Every row gives one point. Each copy is the shape, with its points in the same order, stretched, turned, moved and blurred by noise. Is it also mirrored, or only turned?

Shape (5 x 2):
[[ -5  10]
 [-10  -1]
 [ 39 -70]
 [ 21   6]
 [-46  -4]]
Copy 1 (5 x 2):
[[ 14  14]
 [  1  26]
 [-95 -25]
 [ -1 -20]
 [  7  64]]
Copy 1 is: only turned
Copy 2 (5 x 2):
[[-11   0]
 [ -2   7]
 [ 60 -78]
 [ -1 -23]
 [  8  37]]
Copy 2 is: mirrored
Copy 3 (5 x 2):
[[ -3   3]
 [ -9  -3]
 [-89  31]
 [-16  31]
 [ -4 -43]]
Copy 3 is: mirrored
Copy 4 (5 x 2):
[[ 24   4]
 [ 20   0]
 [-64  17]
 [  6  39]
 [ 40 -48]]
Copy 4 is: mirrored

Shape (8 x 2):
[[ 51  38]
 [-10 -36]
 [  9 -69]
 [-51  25]
 [-14   7]
 [-22 -86]
 [ 38   0]
 [-48  29]]
Copy 1 (8 x 2):
[[-71   8]
 [ 34  11]
 [ 48  46]
 [  5 -72]
 [  9 -30]
 [ 88  25]
 [-31  20]
 [  7 -80]]
Copy 1 is: only turned
Copy 2 (8 x 2):
[[ 11 -35]
 [-18  24]
 [-44  22]
 [ 33  33]
 [ 10  17]
 [-46  47]
 [ -9 -17]
 [ 33  30]]
Copy 2 is: only turned

Shape (9 x 3):
[[-12   2 -40]
 [ 14   3   9]
 [  0  43   7]
 [ 19  -6  42]
 [-74 -29 -54]
 [-10  46  22]
 [  3 -38  17]
 [-16 -56  20]
 [ 18  25  13]]
Copy 1 (9 x 3):
[[  4  43  14]
 [ 15  -4 -12]
 [ 44  23   5]
 [  5 -52 -11]
 [-46  44  55]
 [ 48   8  10]
 [-22 -38  -5]
 [-40 -52  10]
 [ 33   0 -14]]
Copy 1 is: only turned
Copy 2 (9 x 3):
[[ -8  50  11]
 [ 12 -13  -6]
 [ -6   1 -46]
 [ 17 -62  -4]
 [-41  32  95]
 [-20 -21 -44]
 [ 19 -39  53]
 [ 10 -45  75]
 [ 11 -13 -31]]
Copy 2 is: mirrored

Shape (8 x 4):
[[ 41  40  18   6]
 [ 48  -1 -18  45]
 [-34 -40  40 -17]
 [-26 -42  19 -28]
 [ -9  10 -36 -23]
 [ 34  70 -21   6]
 [ 27 -50  77 -35]
 [ 20  30 -39 -31]]
Copy 1 (8 x 4):
[[ 16  34   1  -1]
 [ 32  -6  29   0]
 [-69 -12  29 -17]
 [-61 -12  28 -34]
 [-10 -25 -21 -49]
 [ 35  12 -39 -11]
 [-56  53  95 -14]
 [ 10   0 -16 -57]]
Copy 1 is: only turned
Copy 2 (8 x 4):
[[ 20  16 -52  15]
 [  5  56 -21 -23]
 [-53  -9  -4   6]
 [-32 -11  21   0]
 [ 27 -11  30 -20]
 [ 48  12 -23   3]
 [-49  30 -18  57]
 [ 46 -12  17   5]]
Copy 2 is: mirrored
Copy 3 (8 x 4):
[[  4   4 -42   1]
 [-27  12 -15 -49]
 [ 52  24  47  21]
 [ 24  18  57  24]
 [-53  23   0  26]
 [-44  18 -66   9]
 [ 91 -27  33  11]
 [-63   2 -14  32]]
Copy 3 is: mirrored

Shape (9 x 4):
[[  1  19  -9  24]
 [ -6 -11 -30  10]
 [ 47   8  -9 -40]
 [ 28  31 -23 -37]
 [  2  22  31   2]
 [-29  21  36 -45]
 [  3 -13  32  60]
 [ -6 -40  18 -39]
 [-19  32  19 -36]]
Copy 1 (9 x 4):
[[ 20 -20   8  19]
 [-21  24 -13  18]
 [-30 -24  29 -16]
 [ -9 -11  47 -36]
 [ 28 -42   2 -23]
 [ 35   5 -12 -95]
 [ 18 -45 -33  57]
 [-39  25 -37 -40]
 [ 28  -3   8 -76]]
Copy 1 is: mirrored
Copy 2 (9 x 4):
[[  8 -20 -11 -14]
 [-19 -28 -25   5]
 [ 32  21  11  38]
 [ 33  16 -17  22]
 [ 20  13  19 -20]
 [  1  49   0 -20]
 [ -5 -32  34 -29]
 [-26  22  16  18]
 [ 12  37 -14 -17]]
Copy 2 is: mirrored

Shape (12 x 6):
[[  1  12  -2 -15 -10  22]
 [ 24  31 -20  -2 -44 -70]
 [-10 -42 -27  -9   9   5]
 [  5  -1  11 -25  -6   1]
 [ -3  17 -25  16 -26  17]
 [-47  34   5  -6 -23 -34]
 [ -6  13  31  -8  15 -22]
 [ 65  10  21 -21 -16 -15]
 [ 14  -9 -27 -30 -47  -6]
 [ -5   1  11  14 -18  11]
 [  6   2  -4   7  -5 -35]
 [  1  39 -80  -5 -11 -13]]
Copy 1 (12 x 6):
[[ 23   2  22  26  20   7]
 [ -7  25  26   5 -95  -4]
 [-19   7 -10  17  21  68]
 [  0   4  16  38  11  14]
 [ 31   1  26 -14  -3  -2]
 [-40  31  69   7  -6 -32]
 [-39  24  13  20   3 -17]
 [ 24  -1 -16  42 -36  -4]
 [ 22 -11  28  41 -24  42]
 [  3  -7  16  -6   7 -13]
 [-28  22   6   1 -31   5]
 [ 26  45  31   0 -45  44]]
Copy 1 is: mirrored
Copy 2 (12 x 6):
[[-10  13   4  16 -29 -19]
 [-39 -34   9  46  56  16]
 [-13  26 -52   8  -6   6]
 [  3 -17  -9  22 -20  -4]
 [-16  43  14  16  -8 -26]
 [ -6  24  10  68   2  19]
 [ 28  -8   7  40  -6  11]
 [ -1 -65   8  14  10 -31]
 [-56 -12 -32  30  -5 -15]
 [ 12  18  -8  33 -12 -27]
 [  3  -3  -5  25  20  10]
 [-69  40  17 -17  19  11]]
Copy 2 is: only turned
Copy 3 (12 x 6):
[[-23   6  -9   4  19  -3]
 [ 84 -42  25 -11  17  14]
 [-12  62   6   4 -25  10]
 [ -7  11   7  21  -4 -15]
 [ -7 -14 -16 -37  25  10]
 [ -8 -50  66 -24  11 -14]
 [  5   0  27  -3  -9 -58]
 [ 48   7 -35  33  -7 -17]
 [ 12   1  -9  25  -7  44]
 [-12 -17 -19 -21 -19 -12]
 [ 36   2  17 -16  -8 -18]
 [ 29  24  30 -25  91  35]]
Copy 3 is: mirrored
Copy 4 (12 x 6):
[[  5 -21   1   4  -7 -12]
 [-73   8  18 -20 -13  26]
 [ -5   8 -37  19 -24  26]
 [ -7  -8   8 -10 -12  22]
 [ -7 -12 -14  19   3 -38]
 [-33  -4  25  34  46  28]
 [ -5  17  41  11  -3  42]
 [-17   0  27 -57 -51  13]
 [-35 -23 -33 -31  -8   5]
 [  2  10   0   4  11 -11]
 [-29  22  13   6 -16  28]
 [-41 -38 -13  46 -36 -18]]
Copy 4 is: only turned
